Each row is a point. Each copy is the shape, with its points in the same order, turned, moved and blurred by noise. Some copies are also mirrored. Which?
In the rows, zero is written as 128.

Shape, 8 rows:
[[144 127]
 [127 208]
 [114 156]
 [102  85]
 [110 152]
 [106 131]
 [101  98]
 [ 96  95]]
Copy 1 (8 x 2):
[[132 120]
 [ 77 184]
 [ 92 131]
 [110  66]
 [ 87 129]
 [ 95 105]
 [107  77]
 [104  66]]
Copy 1 is: only turned
Copy 2 (8 x 2):
[[149 103]
 [193 176]
 [143 140]
 [ 92 104]
 [136 148]
 [123 133]
 [ 94 110]
 [ 83 110]]
Copy 2 is: only turned
Copy 3:
[[108 120]
 [ 67 197]
 [108 166]
 [164 118]
 [119 165]
 [136 153]
 [160 127]
 [167 127]]
Copy 3 is: mirrored
Copy 4:
[[134 126]
 [169  52]
 [126  86]
 [ 76 135]
 [121  85]
 [108 101]
 [ 81 126]
 [ 77 122]]
Copy 4 is: mirrored

Shape (5 x 2):
[[122 157]
 [149 117]
 [144 175]
 [ 71  73]
 [139 115]]
Copy 1, 5 rows:
[[108 158]
 [120 106]
 [ 79 150]
 [203 130]
 [126 112]]
Copy 1 is: mirrored
Copy 2:
[[117 164]
 [130 117]
 [143 174]
 [ 42 100]
 [120 119]]
Copy 2 is: only turned

Shape, 8 rows:
[[155  73 137]
 [125 164 148]
 [131 154 173]
 [142 161 109]
 [100  64 117]
 [156  70 147]
 [127 116 104]
 [139 159 119]]
Copy 1 (8 x 3):
[[155  60 121]
 [ 97 130  80]
 [ 98 100  66]
 [133 154  97]
 [114  74 175]
 [153  48 122]
 [123 121 137]
 [118 140  88]]
Copy 1 is: mirrored
Copy 2, 8 rows:
[[182  66 119]
 [143 147 145]
 [157 141 168]
 [147 152 102]
 [126  49 118]
 [186  63 129]
 [138 105 101]
 [148 149 116]]
Copy 2 is: only turned

Shape, 9 rows:
[[119 122 120  84]
 [148 121 112 114]
 [176 229 185 122]
 [ 94 149  97  91]
 [152 141 148 164]
 [132 145 153 117]
 [189 113 124 166]
 [135 141 128 131]
 [149 171 121 155]]
Copy 1, 9 rows:
[[ 97 128 102 145]
 [122 112  98 111]
 [215 127  38 181]
 [ 89 170  91 128]
 [189 117 123 123]
 [142 120 107 154]
 [175  84 114  80]
 [148 128 107 126]
 [178 144  84 111]]
Copy 1 is: mirrored
Copy 2:
[[172 131 130 116]
 [151 103 122 141]
 [150 157 189 241]
 [165 161 103 125]
 [ 99 109 147 171]
 [138 134 158 151]
 [108  62 130 170]
 [131 124 131 152]
 [117 128 122 190]]
Copy 2 is: only turned

Shape (9 x 6):
[[107 120 106  70 114 161]
 [140  81 135 138 120 152]
 [161 127 121 122 174 121]
 [181 185  66 122 152 161]
 [140 141 151 122 132 179]
 [165  96 170 162 141 184]
 [118 113 185 214 131 113]
 [139 139 101 162 106 109]
 [178 153 143 157  85 132]]
Copy 1 (9 x 6):
[[138 132 113  96  60 102]
 [154 107  91 131 110 157]
 [149  88 149 138 139 110]
 [164 101 187 188  76  86]
 [148 121 155 126  86 162]
 [170  91 128 138 117 204]
 [ 92 119 110 165 169 206]
 [121 136 113 186 122 116]
 [162 166 139 181 126 154]]
Copy 1 is: mirrored
Copy 2:
[[140 169  92 107 135 164]
 [127  99 100 129 115 125]
 [136 103 137 162 176 135]
 [ 99 159  91 195 209 139]
 [127 130 108 178 114 156]
 [116  72 109 188  95 143]
 [ 98  89 173 174  79  67]
 [105 142 113 149 154  75]
 [138 139  98 198 123  75]]
Copy 2 is: only turned
Copy 3 (9 x 6):
[[127 125  65  84 147 116]
 [158  64 105 127 126 147]
 [127 119 142 163 162 136]
 [149 174  95 173 174 190]
 [105 112  90 147 107 151]
 [123  66 107 170 101 168]
 [153  83 193 148  62 144]
 [190 138 136 136 123 143]
 [178 130 105 178  83 140]]
Copy 3 is: mirrored
Copy 4:
[[145 121 142  93 188 180]
 [119 107 129 149 130 163]
 [168 116 124 154 157 106]
 [193 194  94 119 157 115]
 [149 155 162 153 153 160]
 [129 136 145 203 120 163]
 [ 85 119 186 176  85  94]
 [132 134 130 100 105 107]
 [167 150 158 127  77 136]]
Copy 4 is: only turned

Shape, 11 rows:
[[100 120 182 135 132 213 127 177]
 [107  77 121 130 162  75 135 146]
 [184  96 119 147 160  83 125 165]
 [145 129  96 103 145 156 124 108]
 [126 147  85 103 109 141  63  58]
 [124 153 133 116 137 142 135  76]
 [111 128  95 120 182  83 111 146]
 [148  99  93 183 152  76 149 138]
 [ 81 143 101 119 115 182 125 130]
 [149 151 108 144 124  69 135 122]
 [141 116 115 108 121  85 149 134]]
Copy 1 (11 x 8):
[[ 99 198 155 135  50 160 104 148]
 [ 97  94  89  97 150 169 102 112]
 [126  98 107 147 178 191  95 156]
 [159 160 139 128 147 191 151 101]
 [187 138 168  83 153 146 204 108]
 [162 161 149 124 138 139 138  75]
 [ 95 140 105  93 191 159 127 117]
 [120  84  75 163 173 155 126 125]
 [136 196 116 108  94 143 168 116]
 [166 117  99 132 184 130 115 124]
 [161 125  90 111 154 158  96 119]]
Copy 1 is: mirrored
Copy 2:
[[ 51 136 184 151 100 143 121 161]
 [118 128 134 121 185  47  71 116]
 [113 179 138 110 195  96  59  76]
 [116 114 140 128 172 125 149  84]
 [162  55 113 149 169 160 137  72]
 [155 118 134 135 143 123 154 121]
 [127 109 150  95 212  89  91 110]
 [135 175 114 154 226  81  76 111]
 [ 81  87 137 154 166 145 148 148]
 [152 143  87 102 195 121  97 119]
 [115 141  93 105 180  87 105 102]]
Copy 2 is: mirrored

Shape (15 x 9):
[[122 103 183 152 132 185 123 115 134]
 [119 101  99 111 119 172 101 152 212]
 [ 72 132 136 176 124 136 101  60  88]
 [145 144 126  68 114 146 106 115 121]
 [ 73 129  77 136 117 141 118  83 110]
 [ 97  88  94 170 147  69  82 138 161]
 [115 162 122  89  93 134 140 104 154]
 [162 146  97 101  89 121 126 184 131]
 [ 81  60 147 107  86 169 117 125 147]
 [129 158 117 125 132 143 162 168  96]
 [187 159 119  86 135 161 161 157 115]
 [151  98 167 120 105 103 162 116  95]
 [175 122 129 172 135 134  95 163  88]
 [131  60 143 153 141 119 171 123 119]
 [163 145 148 189 122 156 169  33 104]]
Copy 1 (15 x 9):
[[ 77 112 175 128 140  97 121  90 127]
 [106 140 193 161 117 199 100 142 107]
 [119 122 112  55  99  88  74  95 114]
 [157 150 141 159 108 117 151 133  87]
 [132 136 106 105  65 135  71 110 100]
 [125 147 110  67 155 216  96 118 113]
 [158 130 139 149  86 127 122 153 137]
 [138 116 101 184 144 163 138 170  91]
 [ 96  85 180 118  83 160 142  97 101]
 [135 107  84 186 141 123 106 111 117]
 [124 150 106 222 140 111 143 136 114]
 [109 112  91 123 127 115 186 115 138]
 [ 86 132  90 135 193 121 121 127  74]
 [ 68 121 100 119 126 155 150  77 147]
 [ 59 159  95 102 107  46 108 133 163]]
Copy 1 is: mirrored
Copy 2:
[[128  72 111 125 178 148 129 106 167]
 [181  88  86 115 115 168 170 184 118]
 [144 134 172 138 147 127  86 128 220]
 [132  85 135 100 105  82 102 148 114]
 [159 147 150  93  95 121 105 150 192]
 [222 160 150 117 151 179  88 170 130]
 [172 102 131 124  97  68 142 132 144]
 [170  93 152  97  76 121 131 108  77]
 [182  72  92  74 146 131 134 133 187]
 [126 126 172  96 109 127 150  91 114]
 [112 107 131 108  93 102 149  91  73]
 [169 125 120  98 163  91  92  51 127]
 [128 111 165 138 125 182  85  87  89]
 [173 156  90  96 168 146 122  73 141]
 [119 147 102 192 110 102 103  60 192]]
Copy 2 is: mirrored
Copy 3:
[[106 127  89 126  97 107 176 114 159]
 [188  87  91  82 100 163 122 140 166]
 [ 30 150  61  96 100 109 113 140 133]
 [129 104 142  95 140 116 133 178 109]
 [ 74 132  88  70 104 117  67 159 146]
 [112 108  40 139 132 192  63 130 129]
 [123 126 128  53 162 125 127 154 145]
 [167 120 160 101 149 137  91 120  98]
 [161 146  51 102 101  90 138 157 153]
 [113 149 174 120 134 124  96 117 146]
 [140  99 199 118 148 106 123 130 137]
 [107 134 102 145 186  75 121 122 127]
 [107 111 130 160 103 129 108  85  82]
 [114 117  78 166 151  87  98 112 172]
 [ 26  82 112  91 143  62 131  84 158]]
Copy 3 is: mirrored
